Each point is reached from the start by the listed moves, each made once or not at all, plus a little noise. Say if it took an odd or an even number of moves. Then give how often each move was made.

Moves:
(1): [ 0.6 -2.3 -2.0]
(2): [ 3.5  0.7 -3.8]
(3): [ 2.0 -1.9  1.9]
Start: [-2.1 -0.3 -3.6]
Points:
[-1.5 -2.4 -5.5] => odd (1, 0, 0)
[ 1.4  0.6 -7.8] => odd (0, 1, 0)
[ 1.9 -1.8 -9.5] => even (1, 1, 0)

Moves:
(1): [-0.7 -2.6  0.2  1.2 -0.3 -0.2  3.5]
(2): [ 1.9  0.4 -1.0 -4.5 -1.1 -3.1  2.0]
(3): [ 0.7  1.4  4.9  0.6 -2.6 -3.2 -0.8]
(4): [ 4.1 -6.0  3.2  0.9  0.3 -1.3 -1.0]
Start: [ 0.0 -0.8  1.6  2.0  2.5  4.4 -1.9]
Points:
[ 2.9 -9.4  4.9  4.1  2.1  2.9  0.6] => even (1, 0, 0, 1)
[ 5.0 -8.7  3.8 -0.4  1.7  0.0  2.5] => odd (1, 1, 0, 1)
[ 6.4 -7.8  9.0  0.0 -0.8 -3.0  1.9] => even (1, 1, 1, 1)
[ 0.9 -2.6  0.7 -1.4  1.0  1.4  3.5] => even (1, 1, 0, 0)
[ 4.7 -5.3  9.9  3.6  0.2  0.1 -3.5] => even (0, 0, 1, 1)

Moves:
(1): [ 5.3 -0.4  3.1  2.0 -2.2 -3.5  0.6  0.9  0.1]
(2): [ 0.1 -2.3 -3.5  1.9 -3.5 -2.1  2.4 -0.9  4.1]
(3): [-0.3 -2.1 -0.9 -1.4  4.7  0.5  2.6 -1.6  1.0]
(4): [-1.2 -0.8  4.0 -1.2 -0.8 -1.7  5.9  3.8 -3.9]
(5): [ 3.1  4.6 -0.3 -0.2 -2.7 -3.3  3.2 -4.7  3.1]
(6): [ 3.3 -1.7 -6.8  1.4 -0.7  0.9 -3.5  7.2  4.0]
(7): [-2.3  0.7 -0.9 -4.5  0.5  0.6 -1.4  0.3  1.7]
(8): [-2.2  3.2  2.6  3.1  1.8  2.1 -6.0  0.2  0.4]
Start: [-4.6 -4.4  2.7 -2.9  0.8 -2.0 -1.4  0.9 -3.1]
Points:
[-0.2 -4.8 -2.7  1.0 -3.5 -3.8 -9.1  8.6  7.1] => odd (1, 1, 0, 0, 0, 1, 1, 1)
[-3.3 -6.8  8.0 -8.1  3.1 -6.1  6.3  4.4 -4.2] => even (1, 0, 1, 1, 0, 0, 1, 0)
[-2.0 -5.9  4.1  2.7  1.8 -5.0 -1.8 -0.5  2.6] => even (1, 1, 1, 0, 0, 0, 0, 1)
[-4.8 -6.5  2.0 -4.3  5.5 -1.6  1.2 -0.4 -2.2] => odd (0, 0, 1, 0, 0, 0, 0, 0)

Moves:
(1): [ 2.7 -1.6  1.5  1.4 -1.9 -0.5  1.0  1.9 -1.2  2.5 -0.9  1.4 -0.7 -1.1]
(2): [-0.1  0.4 -2.3 -1.3  2.6 -2.1  3.7  1.0 -1.2 -2.4  0.7  0.9  0.0  1.4]
(3): [-3.3 -3.2  0.4 -3.5  3.6  2.1 -1.4 -3.4 -2.2  0.0 -1.7  3.2  0.8 -1.9]
(4): [ 2.5  0.6  1.4  0.3 -3.4 -0.3  1.4  3.7 -5.1  0.9 -2.0 -5.0 -1.9 -2.7]
(5): [-0.8  5.7  3.4  0.9  2.3 -4.4  3.0  0.5 -4.0 -0.4  4.7 -5.4 -0.8  1.1]
(6): [-0.3 -1.4  1.8  0.9  0.5 -0.8 -2.1  0.7  1.8 -0.7 -0.2 -0.3  2.6  1.4]
(7): [-2.0  2.2 -1.9 -1.2 -0.9  0.7  0.5  1.9 -3.4  0.0  3.3  5.2 -2.6 -4.6]
(8): [ 0.8  1.0  1.1  5.1 -2.3 -2.2  2.8 -0.2 -3.3 -1.8 -2.2 -5.3  2.5 -0.8]
(9): [ 4.0  1.9 -1.4  0.7  6.1 -0.8 -5.1 -0.7  2.6 -1.3 -4.4 -0.2  5.1  6.6]
(10): [ 0.4 -1.0 -1.0 -2.9 -0.1  5.1 -0.3 -0.6 -2.7  1.3  4.4  1.7  1.2 -0.8]
(11): [ 0.3  0.2  1.1 -1.1  1.6  0.0  0.6 -1.7  2.7 -3.2  3.0 -0.7  1.0 -2.6]
Start: [ 0.4 -3.1  2.2  0.3  0.8  1.6 -3.0  0.0 -1.3 -3.0 -0.7  0.6 -4.3 -0.1]
Points:
[  4.7  -0.5   2.8   3.8  -3.0  -2.9   7.2   6.8 -12.7  -7.0   1.3  -3.0
  -6.3 -10.4] => even (1, 1, 0, 1, 0, 0, 1, 1, 0, 0, 1)
[  0.1  -1.1  -0.6  -1.4  11.6  -1.0  -2.6  -3.3  -6.0 -11.6  -2.0   3.7
   2.8  -2.1] => even (0, 1, 1, 0, 0, 0, 1, 1, 1, 0, 1)
[  3.9   3.1   8.2   2.8   9.1  -4.0  -2.1  -2.3 -10.5  -9.1  -3.1 -12.9
   2.5  -0.4] => even (0, 0, 1, 1, 1, 0, 0, 1, 1, 0, 1)
[  0.1  -6.9   5.8   0.2  -0.3   5.3  -2.6  -0.1 -13.0  -3.0  -2.6  -5.0
   1.1  -4.9] => odd (0, 0, 1, 1, 0, 1, 0, 1, 0, 1, 0)

Moves:
(1): [ 5.8  0.2 -1.3  1.9 -0.8  0.0  2.0 -1.1  1.8 -2.5 -0.8 -2.6 -0.2  0.3]
(2): [ 1.1  2.0 -1.0 -0.1  0.3  0.2 -3.8  0.8  1.5  0.5  0.0  3.0 -1.3  0.5]
(3): [-1.0 -3.5 -2.5  3.1  2.4  0.4  3.0  1.9  3.0 -1.7  0.1  0.3  0.5  1.0]
(4): [ 1.9 -0.7 -4.5  2.7 -3.5 -3.4 -3.0  0.4  0.6 -0.5 -1.9 -4.7  0.5  3.8]
(5): [ 1.6 -0.1  2.2 -0.3  2.8  1.4  0.1 -3.0 -2.2 -1.8 -1.0  1.5 -1.4 -1.8]
(6): [-1.2 -1.4 -0.8 -1.5 -2.5  0.2 -1.6  0.3 -0.8 -1.6  0.8  0.4  0.1  2.5]
(7): [-0.9  1.5  1.3  0.0 -1.5  2.7 -0.3 -0.9  1.0  1.9 -1.2 -1.7  0.1  0.7]
(8): [ 0.5  1.0 -1.4 -1.0 -0.3  0.6 -2.0  2.9  0.8 -0.2  2.0 -2.3 -0.9 -0.5]
(9): [-2.2  0.8 -2.6 -1.5 -1.8 -0.2 -1.6 -0.1  0.2  2.8  0.0  0.5 -2.7  1.1]
(10): [ 2.6 -2.1 -1.6  0.6 -0.1  3.3  2.9  0.3 -3.2  0.3 -1.6  0.7  1.6 -1.2]
(11): [-0.1  2.6  2.1 -0.1 -0.9 -2.4  0.9  0.5 -5.9 -0.5 -4.7  0.7 -0.2  0.6]
(12): [-1.3 -1.6  1.4  0.4 -3.6  0.0 -1.5  0.3 -3.7  1.6 -0.1  2.0  0.3 -2.8]
Start: [-1.8 -0.7 -1.0  2.8 -1.1 -0.4 -2.2 -1.0 -3.0 -0.5  1.3 -1.6 -1.4  4.6]
Points:
[  0.2   1.1  -6.4   1.6  -8.7   2.1  -7.5  -1.0 -12.5   0.0  -6.6  -6.9
  -4.5   9.9] => even (0, 0, 0, 1, 1, 1, 1, 1, 1, 1, 1, 0)
[  0.0  -1.8 -11.0   7.7  -4.8  -2.5  -3.3   2.8  -7.3   0.3  -6.4  -0.9
  -2.9  10.1] => even (0, 1, 1, 1, 0, 0, 0, 0, 1, 1, 1, 0)
[ -3.9  -0.7  -2.2  -0.3  -6.0   1.6 -10.4  -2.4  -8.2   0.8   1.1   6.0
  -6.2   4.3] => odd (0, 1, 0, 0, 1, 1, 0, 0, 1, 0, 0, 1)
[  7.8  -0.2 -10.2   5.3  -8.9   3.4  -8.0   1.7  -1.5  -2.4  -1.1  -8.5
  -1.6  10.8] => odd (1, 1, 0, 1, 0, 1, 1, 1, 0, 1, 0, 0)
[-3.0 -3.6 -8.2  3.5 -4.1  6.4 -3.6  1.3 -1.7  1.4 -0.4  1.7 -3.8  9.5] => even (0, 1, 1, 0, 0, 1, 1, 0, 1, 1, 0, 0)
[ 9.2 -1.8 -4.9  7.7 -4.3  3.6 -0.9 -5.5 -4.8 -3.0 -5.2 -8.5 -0.7  6.7] => odd (1, 0, 0, 1, 1, 0, 1, 0, 0, 1, 0, 0)
[ 5.2 -0.3 -4.0  7.2 -5.4  4.4 -1.0  3.7 -8.1 -1.2 -5.5 -1.5 -1.5  3.2] => even (1, 1, 1, 0, 0, 0, 1, 1, 0, 1, 1, 1)
[ 0.0 -2.6 -4.7  4.9  0.0  1.6  2.6  4.5 -8.5 -2.8 -3.0 -2.0 -0.7  5.0] => even (0, 0, 1, 0, 0, 0, 0, 1, 0, 1, 1, 0)
